Each row of a before or after table is a point. The points were changed in one or more steps. Then noise was added and the rows were shuffled. The steps act on how far a point lies along the listed directions, d1 being the first. What was done? A step turns or swaps two directions, mirrors them in a line or flattens them onto one, adds a multiple of one to another, or multiplies one. Angles are multiples of 10 degrees, from the lower direction toward the higher: turns from -170 to 170, lines from 10 to 170 but not 90. Use the fewest steps. Two steps may share a direction if one is a turn and the other turns, adds or multiplies; they go together, in the order done. Otherwise the lowest direction goes first.
In the rows, 128 means zero.

Directions:
(1): [130  89 100]
(2): [ 85 139 109]
(3): [150 154  94]
Before:
[[173 108 170]
 [109 120 116]
 [ 95 103 152]
 [174 111 120]
 [113  93 110]
 [133 116  78]
 [173 185 132]
 [ 95 117 129]
 [129 134 191]
 [124 149 104]]
After (10 x 3):
[[ 90 130 112]
 [105 145  95]
 [133 153 130]
 [194 129 125]
 [130 100  90]
 [106 128 161]
 [109 136 126]
 [158  93 155]
 [105 142 142]
 [151  73 109]]
Steps: turn d1 and d2 by 70 degrees; multiply d3 by 0.7

Directions:
(1): [111 109  89  97]
(2): [129 168  94 146]
(3): [176 108 111 136]
(4): [106 101 117 170]
Before:
[[150 125 101  77]
 [153 150 129  87]
 [159 112 178 128]
 [122 135 192 138]
 [146 102 154 190]
 [159 119 134  94]
 [165 135 123  94]
 [124 117 179 118]
 [161 142 136  97]]
After (9 x 4):
[[145  90  82 121]
 [165 132 161 122]
 [165 118 102 103]
 [142 157 168  99]
 [136 153 187 171]
 [134 134 152 102]
 [164 105 103 123]
 [163 106 111 120]
 [170 118 114 111]]
Steps: turn d3 and d4 by 40 degrees; turn d1 and d4 by 40 degrees; multiply d2 by 0.4

Directions:
(1): [162 151  83 136 101 137]
(2): [141 117 161 117  90 169]
(3): [127  77 103  97 112 112]
(4): [159 138 129  84 165 143]
(5): [145  93 118 165 156 158]
Before (14 x 6):
[[ 73 151 158 111 170  83]
 [ 79 115 165 152 177 129]
 [153 132 143 106 105 131]
 [ 95 142 165 182 108 130]
 [152 131  98 117 108 124]
 [100 142 161 132 118 115]
 [149 125 116 129 123 144]
 [157 149  89 108  94 125]
 [ 88 103 142 167 146 105]
 [ 84  94 148 121 155 112]
 [104 122 113 142 146 103]
 [109 112 147 117 152 126]
 [166 126 120  95 124 127]
 [103 132 161 139  70 137]]
After:
[[ 90 150 118 206 164  87]
 [130 151 125  84  89 110]
 [ 97 112  81 192 186  82]
 [139 139 117  99 101 114]
 [126 101 138 131 154 144]
 [ 87 113 159 142 197 107]
 [ 99  83 117 150 170 128]
 [105 103 123 186 192 144]
 [ 99 123  98 148 160  93]
 [163 119 159  70  98 158]
 [ 94 127 147 151 153 108]
 [151 136 125 113 105 143]
 [ 85 132 134 149 121 104]
 [149 125 164 103 103 140]]
Steps: turn d1 and d5 by -50 degrees; add 1.5 times d4 to d2

Directions:
(1): [123 126 185 113 173 138 110 140]
(2): [174  96 139 130 100 140 118 171]
(3): [180 137 111 121 152 103  95  99]
(4): [118 121 108 179 146 165  93 130]
Before (13 x 8):
[[205  78 117 141 101 135  99 169]
 [125 134 111 134 155 111 103 104]
 [137 151 104 103 125  94 141  84]
 [125 139 103 133 148 118 133 111]
 [ 70 126 182 125 127 141 151 152]
 [159 104 115 152 114 137 120 119]
 [123 115 137 127 127 132 116 143]
 [136 146 113 145 137 118 125 110]
 [121 131 115 128  99 122 138 136]
 [132 139 104 142 131 111 118 105]
 [162 127 113 139 140 134 111 122]
 [115 131  97 132 128 117 139 104]
 [142 137 139 100 111 107 146 112]]
After:
[[103 131  87 155  82 127 150 126]
 [ 51 170  68 143 157 106 149  44]
 [114 132 147 120 161 125 106 122]
 [ 90 140  75 160 115 126 150  69]
 [170 107 142 107  72 121 149 158]
 [138 110  65 148  69 122 153 135]
 [ 84 115 137 140 130 138 132 143]
 [ 81 147 114 147 139 140 147 106]
 [192 111 224  98 196 120  65 155]
 [154  95  94 125  23 129 176 171]
 [154 136  67 135  74 106 139 123]
 [113 136 106 155 101 131 150 132]
 [122 118  98 142 107 133 153 146]]
Steps: multiply d1 by 3; turn d2 and d3 by 160 degrees; add -1.5 times d4 to d2

Directions:
(1): [156 153 163 168 117 144 145 137 173]
(2): [135 140 162  71 161 139 157 146 132]
(3): [115 114 145 127 135 178  73 155 132]
(4): [143 110 177 120 109  77  98 135 121]
Before:
[[129 143 124  96 155 156 151 144 113]
 [122 128 162 128 137 161 133 148 155]
 [122 117 113  98 146 129 109 120 110]
 [152 138 166 132 145 130 152 142 165]
 [139 111 154  90 115  71 119 124 108]
 [ 98 104 107 163 117 172  65 137 120]
 [133 129 113 126 134 124 130 118 141]
 [170 132 158 188  77  95 104 134 150]
 [128 107 116 147 116 109  97 116 110]
 [138 146 158 140 137 168 114 151 165]
 [146 127  86 160 123 104 153 115 126]
 [179 157 150 154 111 103 189 103 159]]
After:
[[116 134 131  98 161 200 110 164 115]
 [132 131 112 128 135 123 134 116 143]
 [144 108 174  92 110  72 102 132 113]
 [105 113  76 152 113 113 125 103 103]
 [110 115 166 121 142 190  96 164 151]
 [157 142  78 168 117  81 192 101 134]
 [139 117 105 147 110  63 142  94 104]
 [183 139 156 185  70  48 138 116 145]
 [141 125 182 131 150 170 103 166 166]
 [125 133 156 130 143 190  84 161 158]
 [180 157 167 163 111 130 165 118 171]
 [122 114 113  97 147 131 108 119 108]]
Steps: turn d1 and d3 by 20 degrees; add 1.5 times d2 to d3; multiply d4 by 1.3

Directions:
(1): [127 156 134 135 154 154 128 149 170 185 101]
(2): [126  90 103 124 151 156 159 113 105 122  70]
(3): [192 122 144  82 121 156 143 130 152 112 137]
(4): [127 112 101 142 118  85 157 132 190 108 116]
(5): [ 84  79 167  85 118 121 126 142 141 146 128]
Before, 13 rows:
[[182 130 113 116 100 118 139 102 108  79 152]
 [ 88 100 131 137 137 101 151 153 164 135 116]
 [110 114 144 108 131 138 135 123 165 149 123]
 [195 144 107 141 112 135 131 104 116  84 134]
 [166  93 145  48 102 157 165 144 193 132 104]
 [161 135  92 131 113 112 137 111 111  70 131]
 [116 121 119 116 128 132 147 133 141 136  96]
 [130 100 140 119 111 118 138 131 138 118 115]
 [180  93 139  70 109 130 152 151 202 111 155]
 [188 134  59 151 124 105 138 108 119  84 129]
 [175 100 101 114 105 121 157 109 109  47 140]
 [111 115 136 118 115 111 122 138 143 138 129]
 [169 117  98 121 128 130 140 116  96  64 136]]
After (13 x 11):
[[ 99 135 105 148 132 122 144 134 132 135  87]
 [ 41 111 113 181 151  88 148 151 143 148  99]
 [ 93 134 123 129 155 159 154 159 202 211  44]
 [172 170  72 168 133 103 122 131 155 134 136]
 [171 165 100 131 124 125 128 125 142 108 130]
 [ 80 113 132 132 145 128 131 120 147 162 109]
 [ 91 126 120 136 157 134 142 174 223 209  90]
 [102 111 129 125 120 110 125 136 141 144 115]
 [194 147 113 119 131 150 158 139 163 108 123]
 [193 172 129 141 115 144 117 125 158 124 134]
 [114 113 126 134 124 123 137 132 145 141  97]
 [193 154 130 106 119 135 136 121 158 129 143]
 [198 154 113 117 138 153 139 132 144  99 134]]
Steps: add 1.5 times d4 to d1; turn d1 and d3 by -60 degrees; turn d2 and d5 by -30 degrees

Directions:
(1): [169  85 105 116 175 111 171 131 139 120 163 142 124 102]
(2): [136 104 128 162 143 156 137 101 134 165 139 108  86 187]
(3): [100 133 115  43 134 132 158 122 126 133 124 111 129 165]
Before (11 x 14):
[[130 108 117  96 135 134 157 121 118 133 150 132 131 142]
 [157 137 135 210 127 124  92 114 139 131 134 129 129 105]
 [104 146 120  98 113 149 122 114 132 131  97 117 149 142]
 [144 130 145 242 131 136  95 143 120 129 136 142 120  92]
 [139  92 119  93 157 123 163 135 142 136 141 129 137 150]
 [143 123 103 101 154 105 147 153 133  91 132 139 138  91]
 [157 145 156 249 117 129  93 124 128 136 117 137 132  93]
 [153 108 115  99 161 115 173 114 125 105 140 132 122 123]
 [134  97 123  73 163  86 161 142 140 120 128 146 120  96]
 [164 117 144 233 133 131 103 127 110 124 131 151 103 111]
 [144 119 110 103 153 125 157 151 124 113 156 124 140 126]]
After, 11 rows:
[[102 190 139  80 102  94 117 153 116  88  95 142 188  64]
 [114 157 125  60 122  95 132 158 102  80 109 159 164  79]
 [141  95 120 127 141 140 155 115 125 145 158 131 120 145]
 [170  91 117 130 173 116 174 108 128 113 151 131 113 125]
 [168  67 127 156 181  99 154 125 145 145 150 147  84 110]
 [170 100 108 172 165 117 141 141 141 108 145 140 115  98]
 [114 166 119  87 114  99 111 140 132  98 119 131 175  83]
 [ 92 169 131  83 116 102 124 174 111  88 114 148 176  64]
 [164 101 108 145 161 133 156 141 128 121 167 122 123 131]
 [114 137 130 153 115 159 108 105 134 148 103 112 126 154]
 [156  76 119 126 162 127 165 130 146 144 152 130 125 153]]
Steps: multiply d1 by 1.3; swap d2 and d3
